Each row is a point. The last column is the point's height on a tilted bowl or saddle (a function of degree 2), plus a little noise. Count its main directions that bend up, bend down and stay straight.
(in the rows, 128 means zero)

Points, 18 rows:
[[109 194 179  51]
 [115 177 138  73]
 [168  10 115  76]
 [131  72 173  99]
 [152 183 135  79]
 [150 147 180  91]
 [157  98 144 114]
 [165  83  69 112]
 [116 182 130  69]
 [135 183 137  72]
 [168 126 104 113]
 [184  72  84 119]
 [217 135  85 127]
 [138  64  41  78]
 [122 152 208  69]
 [163 162 155  93]
 [103 130  77  76]
 [127  63 102  99]]
Directions: 0 up, 2 down, 1 straight

Points:
[[130 169 174  97 128]
 [122  45 112  89 125]
 [107  72 106 113 128]
 [184 123  97 142  98]
 [ 75 158  85 151 170]
 [135  68 134 148 143]
 [ 75 132 159 108 144]
 [163  82  98  72  69]
 [ 69 186 142  93 183]
 [ 68 174  81 142 182]
 [201 107 100  68  39]
 [ 84 164 153  90 154]
 [171 177  99  76  77]
 [149  82 171 137 129]
 [104 153 218 107 163]
 [ 99 186  69 180 196]
 [ 96 201 156 151 171]
 [155  86 146 115 102]
 [ 79   7  81 105 207]
 [180 134 159 147 111]
 [ 99 185  82 154 168]]
Directions: 3 up, 0 down, 1 straight

Points:
[[168 149 153  95 124 158  98 112  82]
 [156 185 103 161 177  97  92  84 111]
 [135 133 154 156 127 110 149 145 161]
 [133 143 154 133  75 151 122 105 157]
 [137 124  96  94  68 103 158  60 202]
 [175 126 132 171 103  82  69 112  92]
 [ 98 124  86 158 123 133  90 133 148]
 [118 115  93  83  65 124 125 144 159]
 [221 130 141 153 115 124 131 136 145]
 [121 152  94 126 102 118  96 146 163]
 [146 134 125  94 159 106 133  55 169]
 [104 161 140 107 191  91  23 138   7]
 [ 72 103 189 152 138 153 127  66 162]
 [ 61 155 154 195 180 141 165  85 213]
 [155 126 169 100  62 125 131 122 152]
 [ 92 140 103 130 152 123 106 107 157]
 [142 110 161 126 157 146 175 100 148]
 [ 76  55 140 144 145 155  85 118  37]
 [ 75 157  96 149 150 136 106 106 170]
 [167 109 122 109 137 123 160 112 147]
 [129 122 156 185 137 197  80 115 123]
 [156 168 155 144  78 130 146 140 192]
 [151  75  89 139 146 142 138  88 141]
 [180 164 144 159 118 175 158 133 189]
 [185 142 148 122  79 156 129 152 170]
 [168 101 119 148 128 142 109  72 119]
 [ 97 145  96 125 115 155 119 131 144]
 [109 101  50 165 162 102 165 119 157]
 [196 133  97 138 133  94 112 110 133]
 [197 171 116 128 140 185 147 113 176]
 [ 98 116  76 157 143 134 124 110 163]
 [160  93 147  88 132 129 128 127  85]
 [ 98 129 145 143  98 161  99 119 132]
 [ 73 158 146  89 154 161 121 143  77]
 [142  89 131 186  92 126 118 140 118]
 [133 121 149  86 116 111 141 131 147]
 [ 97 181 144 105 129  95 182 134 195]
 [165 118  91 149 120 158  99 122 145]
 [189 112  62 112 138  68  83 191 154]
 [132  88 163 149 163 158 125 115  93]
 [  7 133  50 141 145 111 130 161 106]
 [127 104 193 128 123 148 134 175  74]
 [186 115 112 116 147  83  92 121  98]
 [107 129  80 160 165 146 106  88 174]
 [ 91  77 127 101 116 226 165  80 113]
 [120 108  86 135 117 130 132 165 139]
 [114 166 158 153 147 178 124 106 164]
 [154 101 144 135 195 172  81 148  26]
 [126 131 136 104 129 127 121 125 132]
 [131 154 164 145  95 142 108 143 152]
 [138 166  96  76  75 155 110 129 141]
 [ 81 196 139 154  87 146  94 142 176]
 [138 181  77 104 146 181  59 124  60]
 [129 147 152 123  73 172 172 124 167]
 [ 99 191 165 173 161 137 107 125 157]
 [ 81 124 133 112 123 122 128 139 142]
 [126 156  86 136 129 129 147  76 184]
 [217  90 109  85 111 157 144 129 117]
 [127 184 122 134 122 136 106 121 154]
 [157 168  90 143  78  87 118 121 194]
 [151 118  66 138 154  98 135 129 158]
 [138  88 146 185 113 122 146 143 114]
 [ 94  94 154 142 136 131 171 197  78]
 [111 111 108 167 147 138 123 128 146]
 [143 139 129  90  81 163  68 120  81]
 [ 96 136 166 103  74 120 193 163 166]
 [171 131 144 107 162 146  99 146  64]
 [119  92 137  77 121 142 150 132  90]
 [122 147 131 124 141  90  80  92 139]
 [122 178 105 202  78 124 114 127 180]
 [112 168 149  86 119 123 115  93 157]]
Directions: 2 up, 3 down, 3 straight

Points, 78 rows:
[[105  70 137  99 147 176  87 180 167]
 [114 132 153 118 125 129 117 129 143]
 [103 133 181  61 156 171 145 183 186]
 [189  64 132 121 110 128 128 185 139]
 [ 74 105  98 124 177 100 142  89 163]
 [141 191 174 139  79  79 112 186 140]
 [ 80 130 120 148 143 122  96 150 156]
 [164 122 104 135  91 142  75  74 186]
 [172  40  98 133 178 127 127 128 196]
 [ 53  59 131 122 124 152  95 134 188]
 [121 191 148 137 149 125 144 144 143]
 [ 61  93 121 107 109 152 103 107 170]
 [ 95 109 112 149 122 136 156 124 148]
 [152 167 149 104 130 118 161  97 169]
 [ 93 130  92 169 132 128 113 137 163]
 [148 126  75 157 128 117 135 101 169]
 [ 95  90 120 160 126 132 107  95 166]
 [141  95 157 154 140 133 118 151 146]
 [175 100 113 151 165 202 124  88 197]
 [ 97  95  98 117 151 137  50 122 181]
 [163  65 110 124 135 104  93  86 177]
 [ 93 127 145 139 101 106 100  58 180]
 [147 192 136  69 193  89  66 129 189]
 [135 162  89 150 155 104 113 142 156]
 [143 183 125  83 128  95 124 150 145]
 [133 114 123  65 165 110 162 195 156]
 [ 75  87 129 131 161 131 130  89 167]
 [ 91 132 149 141 110 124 167 144 141]
 [140 150  62 123 186 135 138 140 184]
 [116 115 102 102 174 137  88 121 166]
 [133 156 115 133 178  94 104 104 163]
 [140 117 187  82 154 132 114 148 157]
 [133 100  62 130 169 140  92 169 179]
 [182  66  79  84  92 132 143 147 178]
 [121 141 156 124  97 121  60  83 192]
 [155 126 111 154 101 151  97 149 153]
 [178 152 115 158 143 169 157 117 183]
 [124 131  95  80 109  92  68 146 158]
 [160 119 115 135 179 176 129 179 166]
 [142  94  89 116 153 121 150 140 159]
 [192 123 102  96 155 141 146  56 223]
 [133 130 159  85 113 146  91 154 150]
 [153 104 138 107 139  97 138 180 128]
 [170 104 107 164 134 191 144  84 187]
 [133  98 100  85 104 135  65 129 161]
 [130 139 120  93 135 128 131  83 165]
 [160 145 142 175 118 129 127 125 158]
 [170 154 124 148 128 170 124  95 184]
 [ 92 167  82 131 150 145 100 124 177]
 [129 184 123 115 134 113 179 143 145]
 [ 76 113 139  89 140 228 188 131 231]
 [131 132 104 102 141  84 184 167 143]
 [101 106  99 133  75 186 139  93 171]
 [174 135 163 145 149 100 126 160 137]
 [125 125 133 141 158 167 143  84 171]
 [179 119 113 126 141 123  58 154 159]
 [120 161 130  84 129 126 127 170 140]
 [177 138 162  74 142  84  99 157 146]
 [121 160  92 139 115 148 153 145 156]
 [133  85 172 127 130 115  92 165 143]
 [ 94  97 127 221 145 125  83 193 218]
 [161  74 106 147 129 128 111 146 150]
 [140 101 114  36 140 119 159 173 184]
 [152 107 135 175 147 169 115 141 164]
 [121 106 141 136 184 113 117 134 154]
 [119 149 124 133 102  90 130  91 151]
 [148 165 142 126  86 106  67 140 166]
 [ 89 104 151 106 129 115 143 143 142]
 [150 158 105  56 102 112 138 150 170]
 [108 165 146 134 127 139 142 132 146]
 [152 164 133 150 130 137 117  97 171]
 [145 136 113 125 133 143 114 109 156]
 [145 146 120  79 150  98 128 102 165]
 [147 138 170 249 115 133 108 117 236]
 [111 120  92 133 104 137 192 116 160]
 [107 142 102 123 137 132 136 150 142]
 [124 124  84 176 163 174 147  93 184]
 [107  60 117 119 127 182 132 128 168]]
Directions: 6 up, 0 down, 2 straight

Points (62 x 9):
[[151 148  98 176  86 151  91 140 134]
 [110  86 154 153 136  96  84  56 113]
 [101  83 149 136  56 145 146 151 116]
 [143 142 146 159 188 162 116 144 124]
 [ 88 216  93  98 111 116 165 176 118]
 [201 126  76 186 105 112  92  98  95]
 [160 110 131 172 128 162  99 154 127]
 [182 114 225 161 153 180 106 144  30]
 [233 115 172 141 180 191 167  75  44]
 [184 162 145 194  79 148 123  92  75]
 [ 93 144  34 140  69 130 153 106 216]
 [111 167 146 114 130  65 122 148  98]
 [ 61 131  55 133  22  99 135  70 181]
 [118  80 165 148  86 189  74 106 114]
 [166 150 107 132 103 144 155 125 133]
 [ 74 134 140 151 161  99  78 171 110]
 [108 141 182 100 123 148 139 116  83]
 [ 77  91 150  66  44 170 209 171  92]
 [ 30 166 168  66 112 156 136 135  52]
 [153 163 146  95 127 118 167 162  77]
 [ 35  89 141 181 161 154 108  98 141]
 [ 92  87 110  88 176  77 142 130 148]
 [ 88  42 161 162 102 166 139 120 120]
 [122 175  87 154 101  98 168 128 163]
 [164 148  59  81 107 127 177 136 146]
 [119  76  74  72 145  82 182 148 171]
 [102  87  49  91 187 205  91 104 164]
 [139 115 182  82 101 186 112  88  72]
 [122 184 146  57 115 115 108 176  60]
 [123 218 162  93 166 123 103  81  54]
 [192 185  90 154  81  96 149 116  88]
 [106  88  98  73 155 158 148 178 166]
 [134 157 110 136  95 150 137 135 148]
 [131 179 140 136 187 176 162 142 111]
 [111  82 150 106 165 108 109 114 123]
 [ 58 125 121 204 136  67 136  90 156]
 [174  74 156 133 123 249 138  82 127]
 [131  38 129  92 143 113 113 162 133]
 [118 126 164 153 179 145  96 160 111]
 [128 137 102 145 109 134 109 126 159]
 [179 149 136 193 111 162 174 107 108]
 [215 128 156 186 149 158 167 168  47]
 [169  99 162 128  97 160 131 102  90]
 [135 192 121 148 118 102  71  92 115]
 [175  87 110  47 121  95 138 137  92]
 [115 103 150  78 161 178  93 185 114]
 [114  98 135  97 178 103  35 145 112]
 [105 198  92 114 119 101 112 108 140]
 [160 117 126 107 187  97  87 120 117]
 [165  92  76 178 212 121 147 139 172]
 [ 85 125 130 160 197  78 136 176 133]
 [ 51 121 127 158 104  65 106 112 133]
 [201 183  99 165 192  99  49  32  66]
 [168 117 190 106 152 104 113 148  53]
 [119 183 111  53 144 143 119 129  94]
 [146  98 147  41 151 128 114 191  86]
 [ 94 150 193  88 119 137 163 147  47]
 [174 124  96 106  90 165 169 128 138]
 [220 191 102  60 105  45  70 153  10]
 [ 47 136  75  72  81 168 191 172 180]
 [159  37 137 129 107 108 195 157 110]
 [133 149  85 147 136 127 135 187 152]]
Directions: 0 up, 4 down, 4 straight
